Each row is a point. The ring and each string are closed loops that go straight from each point to the next, and from the last back to the first. Before rounding, they use only three directions, however many columns there are. Count how often each string passes through the ring. Passing back the other way cancels.

Ring (7 x 3):
[[ 0.30 -0.05 -0.56]
 [ 0.36  0.30 -0.55]
 [ 0.27  0.56 -0.30]
 [ 0.07  0.45 -0.04]
 [-0.08  0.03  0.10]
 [-0.03 -0.32  0.01]
 [ 0.12 -0.39 -0.27]]
String (15 x 3):
[[-0.04  0.52 -0.27]
 [ 0.10  0.24 -0.26]
 [ 0.33  0.32 -0.05]
 [ 0.34  0.57 -0.04]
 [ 0.08  0.85 -0.16]
 [-0.11  0.59 -0.21]
 [-0.15  0.29 -0.26]
 [-0.31  0.29  0.13]
 [-0.10  0.03  0.39]
 [ 0.17 -0.03  0.26]
 [ 0.09  0.01  0.02]
 [-0.02  0.07 -0.21]
 [ 0.09  0.09 -0.10]
 [ 0.11  0.12 -0.16]
 [-0.13  0.42 -0.22]]
Times through: 0
String (28 x 3):
[[ 0.28  0.07 -0.24]
 [ 0.55  0.14 -0.27]
 [ 0.52  0.39 -0.67]
 [ 0.40  0.60 -0.82]
 [ 0.15  0.42 -0.59]
 [ 0.15  0.33 -0.41]
 [ 0.25  0.29 -0.23]
 [ 0.39  0.38 -0.06]
 [ 0.37  0.72  0.01]
 [ 0.09  0.71 -0.11]
 [-0.10  0.53 -0.22]
 [ 0.01  0.22 -0.22]
 [ 0.15  0.18 -0.01]
 [ 0.16  0.15  0.18]
 [-0.02  0.08  0.28]
 [-0.32 -0.08  0.23]
 [-0.21 -0.10 -0.07]
 [-0.04 -0.08 -0.15]
 [-0.17 -0.17 -0.24]
 [-0.26 -0.44 -0.21]
 [ 0.00 -0.11 -0.27]
 [ 0.23 -0.05 -0.10]
 [ 0.26 -0.34 -0.10]
 [ 0.23 -0.62 -0.33]
 [ 0.17 -0.51 -0.59]
 [ 0.06 -0.21 -0.68]
 [ 0.11  0.01 -0.43]
 [ 0.27  0.03 -0.32]]
Times through: 4

Ring (7 x 6):
[[ 0.14  0.21  0.00 -0.31  0.06 -0.02]
 [ 0.03  0.27 -0.40  0.07 -0.05 -0.28]
 [-0.19  0.09 -0.45  0.39 -0.17 -0.19]
 [-0.39 -0.05 -0.05  0.34 -0.26  0.17]
 [-0.40 -0.10  0.51 -0.04 -0.22  0.55]
 [-0.22 -0.13  0.67 -0.33 -0.08  0.64]
 [ 0.08  0.01  0.39 -0.47  0.08  0.32]]
String (24 x 6):
[[-0.14 -0.07 -0.07  0.11 -0.08  0.11]
 [-0.22  0.27 -0.14  0.13 -0.21 -0.06]
 [-0.21  0.35 -0.31  0.22 -0.23 -0.21]
 [-0.17  0.37 -0.71  0.46 -0.23 -0.48]
 [-0.08  0.07 -0.83  0.56 -0.11 -0.45]
 [-0.07 -0.10 -0.52  0.38 -0.05 -0.18]
 [-0.11 -0.08 -0.15  0.14 -0.06  0.06]
 [-0.23  0.29 -0.18  0.17 -0.23 -0.09]
 [-0.34  0.34 -0.29  0.34 -0.32 -0.16]
 [-0.42  0.13 -0.37  0.55 -0.34 -0.10]
 [-0.41 -0.14 -0.25  0.53 -0.26  0.09]
 [-0.26 -0.43 -0.15  0.41 -0.09  0.25]
 [-0.14 -0.24  0.00  0.12 -0.04  0.23]
 [-0.34  0.12  0.28 -0.01 -0.24  0.31]
 [-0.41  0.17  0.43 -0.06 -0.29  0.39]
 [-0.61  0.16  0.73 -0.09 -0.41  0.64]
 [-0.59 -0.14  0.71  0.01 -0.33  0.74]
 [-0.32 -0.32  0.30  0.11 -0.13  0.50]
 [-0.24 -0.27  0.16  0.11 -0.09  0.37]
 [-0.20  0.03  0.15 -0.02 -0.13  0.22]
 [-0.49  0.17  0.29  0.12 -0.35  0.32]
 [-0.68  0.23  0.13  0.40 -0.50  0.24]
 [-0.44 -0.19 -0.30  0.62 -0.28  0.08]
 [-0.20 -0.24 -0.28  0.38 -0.10  0.06]]
Times through: 4
String (26 x 6):
[[ 0.12  0.59  0.27 -0.61 -0.02 -0.01]
 [ 0.17  0.72  0.09 -0.57 -0.02 -0.19]
 [ 0.05  0.43 -0.04 -0.26 -0.05 -0.13]
 [-0.07  0.18 -0.01 -0.09 -0.08  0.03]
 [ 0.04 -0.20 -0.25  0.12  0.06  0.01]
 [ 0.09  0.04 -0.52  0.18  0.03 -0.28]
 [ 0.08  0.38 -0.71  0.22 -0.06 -0.54]
 [-0.04  0.58 -0.48  0.10 -0.17 -0.45]
 [-0.11  0.37 -0.15 -0.01 -0.15 -0.14]
 [-0.10  0.37 -0.15 -0.02 -0.15 -0.14]
 [ 0.01  0.68 -0.44 -0.02 -0.15 -0.48]
 [ 0.12  0.52 -0.48 -0.03 -0.05 -0.46]
 [ 0.13  0.63 -0.31 -0.22 -0.05 -0.40]
 [ 0.06  0.52 -0.04 -0.30 -0.07 -0.16]
 [-0.06  0.29  0.12 -0.23 -0.09  0.06]
 [ 0.03 -0.14 -0.01 -0.07  0.05  0.15]
 [ 0.15 -0.32 -0.01 -0.13  0.18  0.19]
 [ 0.21  0.02  0.39 -0.59  0.17  0.29]
 [ 0.14  0.17  0.64 -0.76  0.10  0.40]
 [-0.03  0.25  0.55 -0.55 -0.04  0.35]
 [-0.07  0.07  0.31 -0.28 -0.04  0.28]
 [ 0.01 -0.26  0.14 -0.13  0.08  0.30]
 [ 0.17 -0.34  0.37 -0.42  0.22  0.44]
 [ 0.22  0.00  0.60 -0.75  0.19  0.44]
 [ 0.12  0.40  0.58 -0.77  0.04  0.27]
 [ 0.01  0.31  0.29 -0.43 -0.04  0.15]]
Times through: 3

Ring (8 x 9):
[[ 0.29  0.47  0.20 -0.18 -0.28  0.06 -0.20  0.38  0.01]
 [ 0.07 -0.05  0.13 -0.01 -0.07  0.30 -0.31  0.12 -0.34]
 [-0.14 -0.36  0.06  0.19  0.15  0.36 -0.31  0.02 -0.54]
 [-0.32 -0.41  0.04  0.38  0.37  0.29 -0.21  0.02 -0.55]
 [-0.34 -0.16  0.04  0.46  0.44  0.07 -0.04  0.19 -0.37]
 [-0.03  0.27  0.01  0.27  0.09 -0.21  0.06  0.55 -0.08]
 [ 0.27  0.57  0.03  0.01 -0.27 -0.29  0.03  0.72  0.10]
 [ 0.37  0.66  0.12 -0.14 -0.37 -0.20 -0.05  0.65  0.15]]
String (21 x 9):
[[ 0.35  0.88  0.18 -0.13 -0.31 -0.29  0.04  0.70  0.31]
 [ 0.62  0.86  0.02 -0.28 -0.69 -0.40  0.00  0.94  0.28]
 [ 0.47  0.90  0.17 -0.24 -0.46 -0.27 -0.02  0.73  0.31]
 [ 0.28  0.71  0.23 -0.13 -0.23 -0.10 -0.07  0.50  0.19]
 [ 0.15  0.37  0.15 -0.01 -0.12  0.01 -0.13  0.38 -0.04]
 [ 0.20  0.26  0.10 -0.05 -0.20  0.05 -0.18  0.39 -0.12]
 [ 0.03  0.30  0.22  0.04  0.04  0.12 -0.16  0.23 -0.08]
 [ 0.10  0.18  0.26 -0.09 -0.06  0.31 -0.31  0.08 -0.18]
 [ 0.15 -0.24  0.09 -0.11 -0.22  0.43 -0.44  0.06 -0.48]
 [ 0.11 -0.28 -0.01  0.01 -0.19  0.30 -0.36  0.18 -0.50]
 [ 0.04 -0.02  0.05  0.09 -0.05  0.13 -0.20  0.28 -0.30]
 [-0.10  0.04  0.23  0.11  0.18  0.29 -0.24  0.03 -0.26]
 [ 0.03 -0.18  0.15 -0.02 -0.05  0.42 -0.39  0.00 -0.43]
 [ 0.22 -0.15  0.10 -0.17 -0.30  0.41 -0.45  0.10 -0.43]
 [ 0.17  0.05  0.03  0.00 -0.21  0.10 -0.22  0.36 -0.27]
 [ 0.09  0.23  0.14  0.03 -0.06  0.07 -0.16  0.32 -0.13]
 [ 0.28  0.72  0.33 -0.21 -0.21  0.04 -0.15  0.35  0.19]
 [ 0.59  0.93  0.22 -0.39 -0.60 -0.17 -0.12  0.67  0.32]
 [ 0.46  0.47  0.00 -0.18 -0.55 -0.18 -0.11  0.72  0.01]
 [ 0.20  0.32  0.05  0.00 -0.21 -0.08 -0.10  0.51 -0.07]
 [ 0.17  0.54  0.15  0.00 -0.12 -0.12 -0.04  0.50  0.08]]
Times through: 3
String (23 x 9):
[[ 0.15  0.48  0.22 -0.05 -0.09  0.03 -0.13  0.34  0.03]
 [ 0.26  0.69  0.38 -0.24 -0.18  0.13 -0.21  0.24  0.16]
 [ 0.32  0.28  0.18 -0.23 -0.35  0.20 -0.31  0.28 -0.13]
 [ 0.24 -0.03  0.03 -0.10 -0.31  0.20 -0.32  0.30 -0.33]
 [ 0.19 -0.27  0.02 -0.09 -0.29  0.36 -0.42  0.16 -0.50]
 [-0.04 -0.45  0.11  0.03  0.01  0.55 -0.47 -0.12 -0.61]
 [-0.22 -0.31  0.17  0.19  0.27  0.45 -0.33 -0.12 -0.50]
 [-0.11 -0.08  0.10  0.19  0.16  0.20 -0.19  0.15 -0.34]
 [-0.06 -0.16  0.01  0.20  0.06  0.15 -0.19  0.24 -0.39]
 [-0.33 -0.62 -0.06  0.43  0.33  0.32 -0.24  0.03 -0.70]
 [-0.58 -0.65  0.00  0.63  0.67  0.32 -0.16 -0.09 -0.69]
 [-0.39 -0.13  0.12  0.45  0.52  0.15 -0.07  0.08 -0.34]
 [-0.18  0.02  0.08  0.31  0.26  0.05 -0.07  0.25 -0.26]
 [-0.04 -0.01 -0.01  0.23  0.05  0.00 -0.09  0.38 -0.28]
 [-0.10 -0.02 -0.10  0.36  0.11 -0.15  0.02  0.52 -0.28]
 [-0.06  0.21 -0.10  0.37  0.09 -0.33  0.14  0.68 -0.11]
 [ 0.13  0.13 -0.08  0.15 -0.17 -0.16 -0.04  0.60 -0.19]
 [ 0.04  0.24  0.08  0.13 -0.01 -0.05 -0.07  0.42 -0.12]
 [ 0.05  0.47  0.15  0.11  0.02 -0.11 -0.01  0.45  0.04]
 [ 0.39  0.82  0.08 -0.10 -0.38 -0.37  0.06  0.81  0.27]
 [ 0.60  0.83  0.02 -0.26 -0.68 -0.39  0.00  0.93  0.26]
 [ 0.38  0.42  0.02 -0.12 -0.44 -0.14 -0.11  0.64 -0.02]
 [ 0.18  0.37  0.13 -0.02 -0.16 -0.02 -0.12  0.43 -0.04]]
Times through: 0
